Each point is reached from the start by the listed moves, each made 0, 1 or 2 times, or once backwards (-1), plus a little noise. Say if it took an odd or an even number of moves. Then give how often each move was made.

Moves:
(1):  .14  .09 -.12 -.08  .13 -.23
(2): .07 .14 .17 .09 .20 .02
(3):  .09 -.18  .36 -.23 -.36 -.12
Start:  .12 -.04 -.03 -.15  .09 -.05
Points:
-.09 -.27 -.08 -.17 -.24  .15 -> even (-1, -1, 0)
 .72  .09  .78 -.57  .03 -.67 -> even (2, 2, 2)
 .14 -.15  .61 -.20 -.20  .08 -> odd (-1, 1, 1)

Moves:
(1):  .05  .01  .07  .08 -.09  .01  .03 -.08  .17 -.09
(2): -.03  .14 -.09  .10  .01 -.03 -.10 -.12 -.04  .14
(3): -.12 -.04  .13  .24 -.14  .03  .02  .02  .01 -.05
(4): -.09 -.09 -.02  .10  .04  .04  .10  .00  .05  .07
(5): -.02  .00  .04 -.05  .10  .04 -.01  .11  .12 -.11
(6): -.04 -.01 -.07  .02 -.09  .08  .11  .08  .11 -.20
(7):  .06 -.04  .04  .02  .04 -.06  .03  .30  .04  .00
(8): -.02 -.11 -.07  .13  .00  .07 -.09 -.16 -.02  .04
Start:  .15 -.01 -.10  .09  .03  .01 -.03  .14 -.05  .07
Points:
 .23  .00 -.13  .52 -.18  .08 -.02  .09  .39 -.13 -> even (2, 1, 0, 0, 0, 1, 1, 1)
 .00 -.11 -.05  .87 -.34  .10 -.05 -.37  .16  .21 -> odd (2, 1, 1, 1, -1, 0, 0, 1)
 .27  .24 -.16  .07 -.09 -.09  .14  .94  .20 -.30 -> odd (0, 1, 0, -1, 0, 2, 2, -1)
 .09 -.42 -.04  .45  .01  .01 -.19  .15 -.39  .37 -> even (-1, -1, 1, 0, -1, -1, 1, 2)
-.19  .07 -.12  .86 -.15  .25 -.39 -.09  .14 -.14 -> even (0, 2, 2, -1, 2, 1, 0, 2)
-.29  .05 -.06  .31  .20  .13  .10  .20  .06  .13 -> odd (-1, 1, 1, 2, 2, 0, -1, -1)

Moves:
(1):  .07  .16  .07 -.05  .10  .00  .08  .01  .03 -.03  .07 -.04  .03 -.11  .10
(2):  .04  .13 -.14 -.04  .07 -.01 -.04 -.07  .02  .07  .02 -.05 -.04 -.02 -.03
(3):  .00  .20  .05 -.04 -.09  .00 -.04 -.08 -.10  .01  .06  .10 -.03  .02  .02
(4): -.11  .07  .05  .04  .14 -.09 -.03  .23 -.08 -.12 -.08 -.06  .01 -.12  .05
(5): -.03 -.04  .01 -.17  .20 -.05 -.06  .00 -.14 -.10 -.01  .02  .06 -.10 -.03
(6): -.06 -.06  .12 -.01 -.09  .04  .09  .02  .09  .07 -.02 -.10  .01 -.02 -.16
(7): -.12 -.02  .00  .07 -.04  .00  .09  .11  .10  .06  .05  .02  .04 -.07 -.04
(8):  .02  .08 -.02  .03  .11  .09 -.13  .06  .04 -.08  .06  .13 -.01  .07 -.06
(9): -.04 -.03 -.04  .10 -.03  .00 -.13  .03  .13 -.09  .06  .00  .10  .04 -.04
(10):  .03 -.03  .05 -.10 -.09 -.05  .00 -.04  .30  .02 -.13  .09  .22  .15 -.02
(11):  .02  .00  .00  .10  .09  .01 -.15  .05 -.14  .02  .04  .06 -.02 -.05 -.06
(12): -.05 -.09 -.06  .03 -.15  .03 -.13 -.12 -.03  .01 -.17  .06 -.03 -.18 -.10
Start: -.03  .09  .12 -.15  .06  .00  .07 -.06 -.05 -.13  .03  .22  .03  .00 -.07
Points:
-.19 -.23  .24 -.21 -.63  .10 -.55 -.56 -.05 -.09 -.25  .76  .29 -.06 -.65 -> even (-1, -1, 2, -1, 1, 1, 0, 0, 1, 1, 1, 2)
-.06  .35  .06  .02  .45 -.14 -.05  .18  .24 -.19  .15 -.31  .26 -.45 -.15 -> odd (2, 2, -1, 1, 0, 1, 0, -1, 2, 0, 1, 0)
-.19  .27  .04 -.37  .11  .19 -.26 -.19  .48 -.05 -.24  .38  .24 -.42 -.75 -> even (1, 2, 0, 0, 1, 2, 1, 2, 0, 1, 0, 2)
 .17  .59  .46 -.29  .20  .17 -.30 -.10  .23 -.10 -.09  .76  .32 -.09 -.36 -> even (2, 0, 1, 0, 0, 1, 0, 2, -1, 2, 2, 1)
-.11  .17 -.33  .31 -.37  .22 -.94 -.55 -.55 -.03  .17  .60 -.22 -.29 -.60 -> even (-1, 1, 2, -1, 0, 0, 0, 0, 2, -1, 2, 2)
